Rows are points. Two turns around zero, p and q, are shown by what they do to some points. Write where each new point lands after one turn and then the other. Backwards means that the second turn is done in reverse. Each puzzle has new turns, and all numbers are rounded.

Turn p:
[-16  10 -25] => [ -6 -15 -27]
[  6 -30 -10] => [32 -5  2]
[-12  15  18] => [-23  -4  11]
[ 32 -10  -6] => [22 26 -2]
[-9 15 23] => [-24  -1  16]
Turn q:
[-28 -26  17] => [-33  26  -3]
[  2  32 -22] => [39  0  2]
[  6 -11  -3] => [-7 -7 -9]
[-9 10 11] => [ 1  9 15]
[30 -6 -3] => [ -1 -30  -5]
Where do these land?
p, then q: [15 -2 10] => [ 6 -3 17]
p, then q: [-15  -6  23] => [-25   7  11]
p, then q: [ 3 -9  4] => [-3 -8  6]
q, then p: [  9  -9 -48] => [ 30  13 -37]
p, then q backwards: [-12  27  11] => [ -1 -25  19]

Turn p:
[-22   0  12   3  -3   0] => [-15  13  -9  -6   9  -7]
[-8 -4 -5 13 11 13] => [-10  -6 -17   5  -1  10]
[  8   8  15 -25  13   3] => [15 -9  7 -5 27 -5]
[  9   4  -7 -26 -11   4] => [  6  -5  26 -10   7   8]
[ -9  -3 -14  21   6 -12] => [ -4   0 -18  -4 -23  -2]
[-15 -12   4  40  -7   4] => [-24  16 -23  19 -18  -2]
[  8 -13  10 -25   8  -1] => [  1 -19  14  -2  17 -13]
[ 29  19 -15  -1 -17 -11] => [ 30   8  21   2 -19  10]
Turn q:
[-2  6  9 -6  8 -9] => [-12   3   2  -6  -7  -8]
[ 30  -2   0 -10   0 -32] => [  9  -5 -12  -4 -14 -40]
[-17 -17   3  18   6  15] => [-6 -6 -8 -7 20 24]
[ 3 13 20 20  1  5] => [-17 -23  11   7   5   1]
[  2  -6   7 -15   0   2] => [  5   2   4 -14  -9   1]
[ -8 -16  15  -9 -15 -12] => [  0  -8 -16 -12 -21   8]
[ 1 -5  3 -5 -5 12] => [ 8 -3  6 -5 -2  9]
[  5  24 -48 -15  -7   5] => [24 37 11 32  1 -9]
[-14   2 -10  22  12  15] => [-9  3  1  9 27 15]
Where do these land?
p, then q: [ -4 -13 -11 -10   9  14] => [  3   4  -6 -17   6  17]
p, then q: [  3  -8   0   8 -15  11] => [-11  -9   2   8   3  14]
p, then q: [ 19  35 -10   6  -6   4] => [ 18 -16  31   9   6  -9]
p, then q backwards: [ 1 -8 47 10 33 11] => [ 14  -3 -29  45   8 -22]
p, then q: [ -7 -13  -9   9   1 -10] => [  5   4 -13   7 -12   9]
q, then p backwards: [ 18  14 -11  -9 -15 -24] => [ 15 -10  11  21   0 -25]
p, then q: [-15   0  -8  -4  -2  -2] => [  1  12   4  -3 -10   7]
p, then q: [-14  -7   2 -10  -5  -3] => [-11  10  -2  -8 -10   3]
